Each point is reached from the start by the listed moves, each made once or not at all, plus a little noise. Is the number of moves made odd or even? Then give how often each move was made.
(in the rows, 128 means zero)

Moves:
(1): [167 154 129]
(2): [105 165 120]
Start: [170 115 105]
Points:
[186 177  99] => even (1, 1)
[150 153  99] => odd (0, 1)

Moves:
(1): [151 131 121 114 105 124]
(2): [130 158 122 150 116 139]
(3): [117 131 184 126 107 133]
(4): [135 111 136 172 112  89]
(5): [149 132 149 135 154 156]
(6): [113 106 123 140 116 154]
Start: [123 108 138 125 124 128]
Points:
[161 104 217 160  87 117] => even (1, 0, 1, 1, 1, 0)
[118  90 181 127  66 161] => odd (1, 0, 1, 0, 0, 1)
[130  92 130 122  93 149] => even (1, 0, 0, 0, 0, 1)
[144 127 188 180  53 102] => even (1, 1, 1, 1, 0, 0)
[139 126 217 198 100 136] => even (0, 1, 1, 1, 1, 0)
[134  97 222 173 111 124] => odd (0, 0, 1, 1, 1, 0)

Moves:
(1): [160 127 143 152 100 141 127 125 118 126 139 135]
(2): [130 170 111 137 111 112 141 135 125 134 143 123]
(3): [105 132 150 137 130 129 145 102 111 126 117 141]
(4): [ 93 111 155 150 124 134 131 134 149 135 137 123]
(5): [145 140 143 139 180 105 134 134 113 145 190 144]
(6): [136 144 123 126 133 161 130 116 140 113 134 118]
(7): [137  98 123 121 148 113 196 129 111 130 127 138]
(8): [126 117 135 104 119 133 119 167  98 111 124 127]
(9): [172 154 182 106 118 122 125 163 165 120 104 113]
(10): [125 134 150  98 111 140 124 140 130 167 140 133]
(11): [112 127 113 116  89  78 105 122 128  92 161 122]
Start: [151 134 143 124  94 163 133 117 124 122 103 123]
Points:
[140 138 164 147  34 129 133  81 101  84 134 136] => odd (1, 0, 1, 0, 0, 0, 0, 0, 0, 0, 1)
[ 93 147 152 145  61 123 216  84 120  85 153 125] => even (0, 1, 1, 1, 0, 1, 1, 0, 0, 0, 1)
[174 198 232  68  40 161 146 181 113 142  91 120] => odd (0, 1, 1, 0, 0, 0, 0, 1, 1, 1, 0)
[116 167 171 127  57 165 146 142 142 172 138 123] => odd (0, 1, 0, 1, 0, 0, 0, 0, 0, 1, 0)
[147 155 130  54  36 129 181 157  86 102 168 121] => even (0, 1, 0, 0, 0, 1, 1, 1, 0, 1, 1)
[122 143 193 114  12 150 200 130  76 107 175 128] => odd (1, 1, 1, 1, 0, 1, 1, 1, 0, 1, 1)
[208 168 216 123  67 104 192 186 117  73 209 117] => odd (1, 1, 0, 1, 1, 1, 1, 1, 1, 0, 1)

Moves:
(1): [151 120 148 114 120 134 163 123 122 110 143 146 135 133 118]
(2): [130 164 151 141 123 155 136 125 144 110  97 118 105 116 145]
(3): [109 126 175 113 153 143 125 110 125 132 105 128 118 134  90]
(4): [120 122 146 155 131 151 129 130 136 114 151 140 153 115 133]
(5): [156 145 135 145 140 123 130 131 111 135 117 145 133 146 140]
(6): [130 110 122 125 133 141 114 136 124 142 117 146 134 114 139]
(7): [ 97 117 122 135 123 138 160 140 119 166 123 136 130 123 131]
(8): [120 129 128 140 133 147 118 180 132 119 126 125 146 150 107]
(9): [132 106 117 147 137 112 159 104 164 120  94 150 130 140 118]
(10): [147 132 127 128 106 120 121 135 150 142 139 152 109 132 116]
(11): [115 128 127 110 137 141 125 124 168 137 146 126 131 133 129]
(12): [107 144 123 121 153 133 143 140 139 109 132 143 115 103 119]
(13): [126 148 137 116 115 111 137 124 130 125 100 133 161 125 140]
(14): [119 141 106 136 104 145 139 122 112 111 138 149 132 172 123]
Start: [142 137 105 145 120 132 153 108 150 122 129 128 124 132 139]
Points:
[168 128 111 130 117 116 223 103 210 103  87 232 141 110 121] => even (1, 0, 0, 0, 0, 1, 0, 0, 1, 1, 0, 1, 1, 0)
[155 137 194 151 157 152 224  57 209  99  90 201 189 163 111] => odd (1, 0, 1, 1, 1, 0, 0, 0, 1, 0, 1, 0, 1, 0)
[138 121 157 136 201 180 206 131 210 104  85 214 143 161  75] => even (1, 0, 1, 0, 1, 1, 0, 1, 1, 0, 1, 1, 0, 0)
[133 151  84 153  96 149 163 102 134 106 138 148 127 176 133] => odd (0, 0, 0, 0, 0, 0, 0, 0, 0, 0, 0, 0, 0, 1)
[138 146 165 185 168 162 177 146 207 108  58 238 170 138  89] => odd (0, 0, 1, 1, 1, 1, 0, 1, 1, 1, 0, 1, 1, 0)
[198 177 123 156  84 163 226  77 222 102  67 241 141 190 157] => odd (1, 1, 0, 0, 1, 1, 0, 0, 1, 1, 1, 0, 1, 1)
[114 166 154 155 116 207 233 127 230 117 164 193 107  89 134] => odd (1, 1, 0, 1, 0, 0, 1, 0, 0, 1, 1, 1, 0, 0)
[ 80  94  78 196 121 210 201 147 207 137 127 203 183 183 122] => odd (0, 0, 0, 1, 0, 1, 1, 1, 1, 0, 1, 0, 0, 1)

Moves:
(1): [151 115 103 108 124 128 129 146 137 137 135 118 129 129 132 124 116 107
 143 128 130 138 133 140]
(2): [141 174 128 113 145 118 120 132 128 114 125 119 135 124 131 121 128 136
 133 144 123 138 127 103]
(3): [127 106 174 113 136 114 112 122 114 142 129 117 135 125 132 138 145 133
 137 130 117 145 119 109]
(4): [135 138 140 170 126 126 144 146 128 142 150 135 115 117 122 138 120 132
 125 145 125 135 123 137]
(5): [154 118 122 122 160 122 136 134 121 110 132 119 135 128 120 140 140 137
 130 122 110 109 127 135]
(6): [131 135 135 122 130 162 117 139 124 122 126 117 121 125 122 157 139 124
 134 135 126 124 112 129]
(7): [128 121 140 127 134 133 155 119 118 116 125 117 132 124 135 119 132 122
 119 152 140 131 138 139]
(8): [120 120 133 126 118 118 135 144 118 112 133 123 117 142 123 136 125 123
 127 125 153 105 128 119]
(9): [113 126 133 119 134 129 134 135 154 132 141 124 129 112 149 134 133 132
 129 124 133 136 128 126]
(10): [119 124 113 119 129 126 133 127 118 150 135 127 140 137 128 138 140 132
 119 129 130 132 143 117]
(11): [129 131 130 130 125 122 130 111 124 123 152 131 120 145 125 140 120 105
 124 129 117 130 129 130]
(12): [143 126 145 126 126 144 141 135 124 121 150 156 139 121 113 132 131 127
 134 107 139 135 124 117]
(13): [124 120 120 135 129 140 116 130 133 117 150 118 141 126 123 118 116 135
 127 138 109 130 140 117]
(14): [141 129 129 130 129 129 138 114 146 136 124 134 139 157 118 125 124 124
 129 136 129 113 117 119]
(15): [131 126 128 138 129 133 131 133 116 124 128 132 128 139 162 116 134 121
 132 116 121 132 129 119]
(16): [133 133 126 135 103 117 130 134 139 126 106 140 165 118 128 149 132 128
 136 134 113 136 132 132]
(17): [134 126 133 140 117 124 111 117 141 125 135 118 126 112 124 119 168 108
  95 134 128 115 133 121]
(18): [148 137 132 119 114 129 131 121 132 136 142 127 131 123 139 129 129 150
 127 131 134 121 143 144]
(19): [119 132 116 123 123 131 129 126 131 131 133 119 131 134 125 118 151 127
 161 138 127 123 138 149]
(20): [134 124 123 114 125 126 133 125 128 128 132 149 121 121 136 130 132 131
 129 148 130 121 130 118]
(21): [150 122 109 129 145 128 103 118 137 118 133 133 120 131 138 142 129 128
 131 143 157 141 130 134]
(22): [128 132 125 123 120 122 127 133 129 119 124 136 124 140 132 115 144 142
 107 132 125 149 101 134]
(23): [123 124 128 127 126 129 124 142 147 118 122 141 111 144 112 133 133 132
 123 120 128 148 155 116]
(24): [122 128 154 119 138 126 105 138 128 146 120 151 142 135 132 128 127 111
 119 136 123 128 121 156]
Start: [141 129 134 131 135 123 116 124 134 115 138 113 118 124 122 147 147 119
 129 130 150 142 120 137]
Points:
[173  94 160  92 164 145  99 128 161 149 222 120 134 162 151 192 195  85
 142 249 148 199 102 172] => odd (1, 0, 1, 1, 0, 1, 1, 0, 1, 1, 1, 0, 1, 1, 0, 0, 0, 0, 1, 1, 1, 1, 0, 1)
[204  83 111 106 170 102  94 117 152  88 203 101 147 194 119 156 192  56
  60 196 166 125 122 164] => even (1, 0, 0, 0, 1, 0, 1, 1, 0, 1, 1, 0, 1, 1, 0, 0, 1, 0, 0, 0, 1, 1, 0, 1)
[196 142 149 110 103  88 121 153 126 133 218 108 161 128 134 197 146 122
 147 197 119 161 160  92] => odd (1, 1, 1, 1, 0, 0, 0, 1, 0, 1, 1, 0, 1, 0, 0, 1, 0, 1, 0, 1, 0, 0, 0, 0)
[230 148 122 148 148 139 122 151 146  69 212 134 123 103 167 106 192 101
  97 206 167 199 112 111] => odd (1, 1, 0, 1, 0, 0, 1, 0, 0, 0, 0, 1, 1, 0, 1, 0, 1, 0, 0, 1, 1, 1, 0, 0)

Moves:
(1): [145 117 110 127 130 109 119 123 117 120 119 124 129 123 142 121 129 132
 128 130 124 126 109 134 132 126]
(2): [146 128 123 117 121 125 121 108 110 134 118 130 134 112 136 138 141 137
 122 133 131 133 117 102 136 138]
(3): [136 133 141 127 122 148 121 133 115 120 127 127 136 132 126 130 136 103
 135 131 109 104 110 156 137 122]
(4): [133 137 123 152 139 144 113 117 118 128 117 121 116 125 134  96 136 136
 116 142 127 127 117 122 132 124]
(5): [130 111 123 131 159 137 156 116 130 124 148 144 126 116 141 138 143 116
 138 150 150 126 125 130 118 137]
(6): [118  96  99  98 131 140 111 103 118 126 122 137 158 138 121 104 113 127
 119 129 117 125 139 145 120 105]
(7): [138 118 146 126 134 127 143 124 140 131 118 135 128 126 140 128 125 132
 123 140 130 128 130 119 110 128]
(8): [133 118 122 122 137 128 136 144 128 124 136 129 131 119 127 121 142 131
 121 126 128 143 115 138 131 134]
(9): [142 125 132 128 123 132 112 122 147 130 145 131 127 128 115 121 113 113
 132 150 130 149 131 125 141 140]
(10): [138 133 132 129 145 117 134 144 130 152 125 126 140 132 114 134 112 130
 118 122 117 120 126 127 148 129]
(11): [149 125 164 139 122 139 138 126 132 122 163 119 139 139 109 146 104 142
 120 146 139 141 126 128 146 119]
(12): [141 124 131 130 134 133 127 139 117 136 141 156 114 130 134 133 130 140
 129 131 121 131 134 128 124 118]
(13): [154 137 144 140 121 111 133 118 130 129 128 140 159 146 116 127 128 138
 136 124 142 152 105 106 137 142]
(14): [146 131 149 106 123 131 121 112 126 129 129 112  97 142 150 125 122 118
 126 106 133 132 106 118 134 125]
(15): [ 94 124 127 139 132 133 124 161 142 132 118 140 140 115 155 136 116 121
 133 123 134 118 143 125 131 132]
(16): [138 113 118 144 131 125 111 121 124 125 122 130 130 154 120 144 136 119
 118 132 120 151  99 130 130 130]
(17): [125 130 140 136 130 122 113 143 153 153 144 122 118 128 128 122 147 143
 117 136 150 130 147 153 127 125]
(18): [124 144 142 125 156 118 133 146 142 140 134 124 118 125 138 133 133 148
 143 142 113 148 136 127 141 122]
(19): [128 127 116 138 125 141 143 132 113 138 121 125 130 120 135 126 133 115
 135 128 134 146 134 139 126 127]
(20): [138 129 126 115 142 124 145 145 110 124 132 140 131 137 143 127 132 115
 126 165 141 131 123 112 127 127]
(21): [130 130 122 118 111 139 108 117 139 126 103 144 114 138 104 137 102 138
 132 127 148 126 115 132 135 108]
(22): [129 132 149 143 143 124 101 119 114 128 123 138 113 125 108 118 117  97
 119 125 135 161 132 136 130 115]
(23): [141 137 125 129 136 140 121 123 126 114 124 130 136 129 130 133 126 119
 117 125 130 128 141 129 120 123]
(24): [109 144 125 131 125 123 121 132 136 124 125 136 135 132 135 124 112 118
 114 127 119 127 126 158 118 138]
Start: [146 133 135  98 137 132 151  93 157 108 147 147 139 142 121 110 119 166
 127 132 143 121 115 132 122 144]
Points:
[249 110 177 150 178 118  99  76 129 140 137 172  94 172 146  61 154 157
  88 144 176 240  33 150 124 128] => odd (1, 0, 0, 1, 0, 0, 1, 1, 0, 0, 0, 1, 1, 1, 0, 1, 1, 0, 1, 0, 0, 1, 0, 0)
[188  68 107  81 168 153 183 100 136  94 156 207 217 150 134 116  82 162
 132 200 222 173  68 142 143 120] => even (1, 0, 0, 0, 1, 1, 0, 1, 0, 0, 1, 0, 1, 0, 1, 0, 0, 0, 1, 1, 1, 0, 0, 0)
[168 106 130 140 170 183  90 116 140 117 168 184 175 168 150  82  75 143
 115 207  91 175  85 212 163 107] => even (1, 0, 1, 1, 0, 1, 0, 0, 1, 0, 1, 1, 0, 0, 1, 1, 0, 1, 1, 0, 0, 0, 0, 1)

Moves:
(1): [158 117 129 146 145 122 126 121 113 124 128 125 135 135 123 155 131 110
 118 120 114 113 125 120 136 132 119]
(2): [134 123 121 130 122 132 150 146 148 123 132 128 148 122 114 141 122 122
  99 132 137 146 134 156 122 113 139]
(3): [154 130 145 127 141 118 125 126  94 146 115 142  91 109 113 142 153 128
 116 122  97 143 132 112 150 128 137]
(4): [156 139 109 164 149 133 118 136 125 121 110 115 143 131 153 145 136 125
 121 131 135 125 130 121 111 122 118]
(5): [137 107 133 134 116 134 134 136 153 125 117 139 136 125 120 129 127 123
 124 120 132 132 156 121 130 159 127]
(6): [128 123 108 130 105 138 145 125 140 130 113 120 117 128 136 135 126 131
  97 132 133 117 125 143 136 137 125]
(7): [108 138 134 113 137 134 141 128 127 135 118 119 154 119 128 158 127 114
  99 142 131 156 145 101 147 117 129]
(8): [119 117 139 117 142 128 131 129 139 126 108 120 131 124 124 149 135 136
 113 125 152 145 128 142 133 137 109]
(9): [138 127 130 124 121 118 129 109 143 138 126 124 113 142 141 133 140 146
 116 118 120 138 124 112 136 138 140]
(10): [137 119 117 127 136 111 138 137 110 138 131 119 125 126 115 114 136 116
 135 136 135 117 140 121 130 121 112]
(11): [119 121 139 128 121 106 140 125 130  92 108 134 146  99 104 133 144 112
 113 112 118 124 132 159 130 135 126]
(12): [108 133 132 132 105 118 132 130 137 141 132 124 118 121 120 110 141 132
 158 118 128 136 124 143 145 138 115]
(13): [136 130 128 119 139 159 137 108 112 132 122  89 122 116 117 111 160 143
 130 114 177 139 144 135 133 113 128]
(14): [118 133 120 112 114 147 126 131 115 133 144 129 155 136 135 126 129 140
 125 137 150 145 147 153 121 117 140]
(15): [128 127 126 128 134 119 165 134 132 113 141 150 136 133 150 132 125 120
 155 106 102 132 107 117 116 129 132]
(16): [111 151 128 130 140 139 108 124 120 126 129 151 149 130 122 126 135 106
 146 157 133 141 115 147 125 115 121]
(17): [142 125 144 117 130 127 117 145 133 115 144 143 130 104 132 145 139 124
 129 114 144 109 112 123 126 130 123]
(18): [149 136 133 137 134 116 134 115 130 113 106 129 125 116 141 143 113 144
 145 120 138 124 108 145 129 127 125]
(19): [128 117 106 103 145 107 136 145 140 122 126 120 129 119 114 119 120 146
 141 140 102 134 137  97 140 110 109]
(20): [147  96 103 121 124 126 107 129 138 119 118 117 112  93 134 120 125 119
 136 135 134 127 113 147 103 123 114]
(21): [125 118 141 145 136 128 132 127 120 100 156 134 120 108 145 114 132 136
 119 112 135 122 132 101 155 124 137]
(22): [129 147 129 116 142 147 117 131 128 128 138 124 138 125 141 112 116 119
 111 123 129 132 110 122 135 133 147]
(23): [106 118 114  97 123 125 137 146 150 144 121 140 128 137 129 121  99 138
 126  95 133 131 126 109 142 119 123]
(24): [124 144 138 107 130 136 112 139 131 114 131 128 112 121 114 142 143 124
 139 120 152 154 118 129 131 127 109]
Start: [125 144 112 113 133 144 140 128 133 137 133 117 129 136 140 134 121 133
 140 123  95 126 117 120 122 135 152]
Points:
[175 154 113 128 213 156 173 142 124  45 105 129 181  75 148 149 154  85
 161  24 165 148  95 104 161 127 110] => odd (1, 0, 0, 1, 1, 0, 0, 0, 0, 1, 1, 0, 1, 0, 1, 1, 0, 1, 0, 0, 1, 1, 1, 1)
[210 132 110  73 195 127 208 144 103  99  72  74 154  17  81 207 170 105
  39  93 114 145 124 120 200  93 133] => even (1, 1, 1, 0, 0, 1, 1, 0, 0, 1, 1, 0, 1, 0, 0, 0, 1, 1, 1, 0, 0, 1, 0, 0)
[157 138  69 119 149 150  95 148 102 167 104 135 138 105 145 155 147 105
 161 113  97 162 106 147 131 104 114] => even (1, 0, 1, 1, 0, 0, 0, 0, 0, 0, 0, 1, 0, 1, 0, 1, 0, 0, 0, 1, 0, 0, 1, 0)
[219  99  75 119 161 142 229 126 154  68  75  73 163   7 164 187 182 138
  60  53 102 208 137 122 192 125 154] => even (1, 1, 1, 1, 1, 1, 1, 0, 1, 0, 1, 1, 1, 1, 1, 0, 0, 1, 1, 1, 1, 1, 0, 0)

Moves:
(1): [141 130 131 109 128 144 123 133 133 123 122 133 136 146 126 136 129 137
 117 114 136 124 115 140 123]
(2): [ 99 130 126 128 119 153 125 135 137 118 123 104 143 117 154 124 117 125
 129 129 136 157 138 135 121]
(3): [116 134 151 129 144 147 145 142 125 134 125 140  94 109 110 119 121 111
 134 111 141 133 107 137 138]
(4): [125 125 134 136 136 141 134 127 121 137 123 133 136 127 127 134 121 150
 115 127 130 130 138 116 116]
(5): [113 116 124 134 142 133 119 114 140 146 126 110 125 139 133 126 141 128
 158 142 143 117 111 115 144]
(6): [146 124 136 110 140 136 119 123 120 111 119 135 144 145 125 144 139 119
 142 140 112 113 137 134 122]
(7): [137 121 126 131 131 126 140 160 131 124 141 143 131 131 135 142 134 126
 111 139 144 128 126 138 133]
(8): [140 120 137 128 143 113 114 109 130 125  97 140 143 152 151 117 143 138
 141 136 131 129 121 169 160]
(9): [119 118 122 133 134 134 121 130 142 127 121 121 131 118 131 121 121 131
 120 120 116 120 113 127 115]
(10): [135 136 138 135 132 122 134 129  96 162 122 103 143 125  94 127 139 144
 132 127 126 112 129 136 145]
(11): [149 136 119 145 143 130 100 119 111 126 136 142 157 115 122 121 135 103
 153 144 144 149 129 108 123]
(12): [120 134 126  99 130 141 120 144 125 133 121 137 131 122 122 127 116 138
 136 134 142 125 116 124 131]
(13): [140 128 117 115 146 124 148 107 127 116 133 126 129 131 147 121 130 141
 114 124 136 116 126 135 134]
(14): [117 133 124 140 132 128 148 140 126 123 125 141 135 142 133 121 128 122
 124 132 124 113 134 134 125]
(15): [145 127 134 114 126 110 108 114 116 139 140 105 109 130 153 130 134 123
 130 116 117 124 124 120 115]
(16): [116 156 140 133 144 109 122 124 129 113 136 105 135 131 129 140 122 132
 118 117 129 120 135 118 139]
(17): [120 141 144 146 121 143 122 119 151 120 140 137 109 123 134 122 138 118
 118 130 132 126 143 147 129]
(18): [116 110 126 141 132 137 137 123 115 128 138 120 126 128 145 121 122 139
 133 110 125 126 128 125 137]
(19): [137 138 109 120 107 137 117 109 141 155 140 122 144 120 134 168 132 127
 138 124 139 139 128 150 129]
(20): [144 127 135 128 130 121 128 125 132 144 130 121 119 133 136 131 114 116
 130 146 132 113 130 124 134]
(21): [125 136 140 123 127 115 119 145 154 128 121 129 118 128 122 124 129 125
 125 109 151 119 132 130 121]
(22): [105 108 130 125 140 114 116 132 130 150 164 134 132 135 122 140 116 122
 130 127 125 134 124 123 135]
(23): [140 126 100 142 149 126 111 142 137 122 113 118 117 144 131 116 100 143
 139 134 129 130 151 136 130]
(24): [127 122 115 127 128 116 128 118 116 123 137 139 124 129 126 138 103 139
 115 138 147 127 124 140 128]
Start: [120 112 117 147 139 117 142 106 139 136 140 128 119 140 138 116 115 104
 108 117 141  97 135 139 135]
Points:
[138 116 136  91 202 154 117  69 164 154 190 104  84 152 203 180  92 107
 103 102 216  30  81 192 164] => odd (1, 0, 1, 0, 1, 1, 1, 0, 1, 0, 0, 1, 1, 0, 1, 1, 1, 1, 1, 1, 0, 0, 0, 1)
[121 163  72 164 206 154 125  95 123 143 134  88 170 133 136 132  51 123
 106  96 209 101 130 195 147] => even (1, 1, 1, 0, 0, 0, 0, 0, 1, 1, 1, 0, 1, 1, 0, 1, 0, 0, 1, 0, 0, 0, 1, 1)
[123 129 154 146 195 156 113  70  94 156 139 105 124 112 190  64 133 102
 148  93 190 112 118 194 187] => even (0, 1, 1, 0, 0, 0, 0, 1, 0, 1, 1, 1, 1, 0, 1, 0, 1, 1, 0, 0, 0, 0, 0, 0)
[107  79 114 184 170 114 172 148 154 148 155 152 111 155 171 124  62 126
  57 109 185  54 140 149 121] => even (0, 0, 0, 1, 0, 0, 1, 0, 1, 0, 0, 0, 0, 1, 0, 0, 0, 1, 0, 1, 1, 0, 0, 1)
[ 89  84  73 176 200 144  85 151 130 165 134  86 156 128 146  93  63 135
 150 133 237 102 126 149 158] => odd (0, 1, 0, 0, 1, 0, 1, 0, 1, 1, 1, 1, 0, 0, 0, 0, 0, 1, 0, 0, 1, 0, 1, 1)
[122  59 143 130 223 131 127  53  94 195 139  69 172 228 222 124 124 142
 141 125 154  42 129 182 184] => odd (1, 1, 0, 1, 1, 1, 0, 1, 0, 1, 0, 0, 1, 1, 1, 0, 0, 1, 0, 1, 0, 1, 0, 0)
[135 114 137 161 180  77 127 115 165 129 125 118 137 165 179 130 109 107
  87 131 153  68 120 176 177] => odd (0, 0, 0, 0, 0, 0, 1, 1, 1, 0, 0, 0, 0, 0, 0, 1, 0, 0, 0, 1, 0, 0, 0, 0)
[136 120  85 140 249  64  81  71 100 138 158 139 157 193 193 113  55 148
 111 139 186  85 147 154 164] => odd (0, 0, 0, 1, 0, 0, 0, 1, 0, 0, 1, 1, 1, 1, 1, 1, 0, 0, 0, 0, 0, 1, 1, 1)
